Every row gives one point. The points of each table are mixes of a few directions, plus a little noise. Count the directions of each table, and those that both share. Where both have some left over, give the other angles between the two spaces (their principal angles), to ten degrees, smallest first.

First (6 x 2)
[[ 68   7]
 [-34  -3]
 [-22  -2]
 [-49  -5]
 [ 35   3]
 [  2   0]]
Second (7 x 2)
[[ 56   5]
 [ 19   2]
 [-55  -5]
 [ 34   4]
 [-34  -3]
 [ 27   3]
 [-46  -4]]
Directions: first 1, second 1, shared 1

First (8 x 4)
[[ -3  -8 -17   2]
 [  1   3   5  -2]
 [ -9 -30 -70   9]
 [ 10  33  76 -10]
 [  5  17  40  -5]
 [ -3  -9 -19   3]
 [  7  25  58  -7]
 [-10 -32 -74  11]]
Second (6 x 4)
[[ 11  37  86 -11]
 [ -8 -28 -64   8]
 [ -4 -13 -31   4]
 [  6  21  48  -6]
 [  0   2   4   0]
 [ -5 -19 -43   6]]
Directions: first 1, second 1, shared 1

First (9 x 9)
[[  1   0 -12   2  -2  -8   6   8   9]
 [  0   0   9  -2   2   6  -4  -6  -6]
 [ -9  -2  95 -14  16  62 -42 -66 -70]
 [ -2   0  20  -3   3  13  -9 -14 -15]
 [  5   1 -58   8 -10 -38  26  41  43]
 [  2   0 -24   3  -5 -16  11  18  18]
 [  6   1 -63   9 -11 -41  28  45  47]
 [  0   0   1  -1   0   1   0  -1  -1]
 [ -3  -1  33  -5   6  22 -15 -24 -25]]
Second (9 x 9)
[[ -3 -15  49   2 -20  42   3 -11 -14]
 [ 18  39  24  19  10 -11  25 -27  21]
 [-27  -1   3 -19  64 -23 -32 -27 -39]
 [ 11 -13 -43 -11 -32   7 -25  27  -4]
 [-34 -15  16   4  44 -24  28   2   6]
 [ 46  35 -54   4 -40  -9 -16  10  21]
 [-29 -44 -19 -17   5   1 -13  29 -17]
 [ 20  31  46  14  -5  18   9 -36   2]
 [  0 -16 -22   5 -25  -2  19  33  24]]
Directions: first 1, second 4, shared 1

First (11 x 12)
[[ 24 -20  28  23 -40  20  13   5  13  -2  -7 -12]
 [ 16  27 -30 -21  43 -35 -17 -34   5 -14  26 -16]
 [ 35  -3   9   9 -11  -4   3 -19  15 -10  10 -25]
 [-29  10 -17  -7  18  -3  -7   8  -9   1  -3  19]
 [ 10 -47  53  -4 -49  34  34  30 -17  36 -20  -2]
 [-10 -12  14  17 -25  21   7  20   1   4 -16  11]
 [ -1   6 -16 -72  57 -35   0 -16 -35  33  25  -9]
 [-72  40 -43  95 -19  27 -37  28  42 -65 -38  58]
 [-42  -8  -2 -46  26   0   9  25 -41  40  -9  25]
 [ 58 -17  26 -19 -10 -10  15 -24   2  11  20 -41]
 [ 13  25 -23  23  11 -16 -20 -24  26 -33  12  -8]]
Second (10 x 12)
[[-78  11 -23  12  -4  21  -9  41 -10   3 -27  44]
 [ 26 -36  45   0   1  11  20   9 -21  19 -15  22]
 [-36 -15   9  -7 -41  28  15  35  -9  25 -14  -1]
 [-31  -3  -4 -17   1   6   4  19 -16  17  -8  12]
 [ 21  23 -15  62 -47   9 -17 -18  56 -53   6 -32]
 [-41  38 -52 -16  18 -16 -21  -5   8 -11  14  -9]
 [ 91 -34  64  48  53 -12   6 -31  -9 -23 -17  58]
 [ 25  28 -33 -33  22 -36 -13 -39  13  -8  40 -50]
 [ 19  -4   3 -13 -24   0   7  -9   9   6  15 -40]
 [  2  -9   5 -35  19  -9   8   0 -23  25   6  -2]]
Directions: first 3, second 4, shared 3
